Every row gives one point. Two turns around zero, p and q, are shown by what they do to some points. Where does a point land after both, in the order given? Backwards means that the second turn is done in reverse. Each puzzle has new turns, and all numbers are rounded.
In the rows, zero is written as 128.

Turn p:
[159 140] -> [124 161]
[111 146] -> [106 116]
[107  57] -> [192  90]
[123 146] -> [109 128]
[139 151] -> [108 144]
Turn q:
[103 138] -> [107 112]
[152 137] -> [133 153]
[169  81] -> [189 139]
[ 90 165] -> [ 77 114]
[126 119] -> [135 122]
Where do these land?
p, then q: [135 175] -> [ 90 100]
p, then q: [112  92] -> [165 142]
p, then q backwards: [165 105] -> [170 116]
p, then q: [101 140] -> [139 100]

Turn p:
[133  90] -> [165 137]
[138 182] -> [ 73 133]
[113 112] -> [145 115]
Turn q:
[182 135] -> [144 180]
[101 111] -> [132  96]
[100 138] -> [107 107]
Where do these land?
p, then q: [150 115] -> [111 147]
p, then q: [147  99] -> [119 162]
q, then p backwards: [129 155] -> [142 151]
p, then q: [ 72 102] -> [189 135]
q, then p backwards: [141 168] -> [159 156]

Turn p:
[168 172 124] -> [ 99 162  88]
[117 104 105] -> [157 108 126]
[131 108  95] -> [161 117 110]
[151 115 150] -> [134 158 143]
[135 150 116] -> [115 129 105]
[ 65 119 179] -> [101  93 197]
Turn q:
[126 159 176] -> [145 108 179]
[100 147 133] -> [106 108 145]
[161 127 113] -> [139 162 122]
[118 122 133] -> [128 116 125]
[ 79 126  89] -> [ 73 111 103]
[185  87 124] -> [178 164  94]
Where do these land?
p, then q: [174 155 119] -> [ 81 151 140]
q, then p: [115  60 138] -> [187 130  91]
q, then p backwards: [115 137 113] -> [124 147 137]
q, then p: [108 159 142] -> [124 127 167]

Turn p:
[148 129 129 141] -> [140 133 130 148]
[134 114 143  83] -> [ 98 155 101 119]
[124 167  77  91] -> [ 97 156 185 105]
[136 136 108 117] -> [115 139 147 131]
[115 135 167 186] -> [190  97 110 127]
[123 102 128 120] -> [109 117 112 133]
[115 112 144 157] -> [146  98 111 132]
Turn q:
[135 159 172  91] -> [ 91 143 130 180]
[127 110 138 139] -> [144 114 137 133]
[102 111 128 126] -> [157 137 122 134]
[151 153 107 150] -> [101 127 142  94]
[ 96 139 148  85] -> [130 163 107 170]
[135  92  91 134] -> [151 103 103  97]
[148 132 112 170] -> [123 112 154  90]
Where do these land?
p, then q backwards: [109 150 130 150] -> [123 107 122 157]
q, then p backwards: [124 136 136 148] -> [128 145 112 129]
q, then p: [145 129 147 134] -> [134 111 109 127]
q, then p backwards: [130 109 121 143] -> [111 136 133 144]
p, then q: [151 128  84 146] -> [145 119 175 144]
q, then p: [104 124 146 142] -> [153 144 120 140]
q, then p: [133 120 132  31] -> [127  68 203 145]
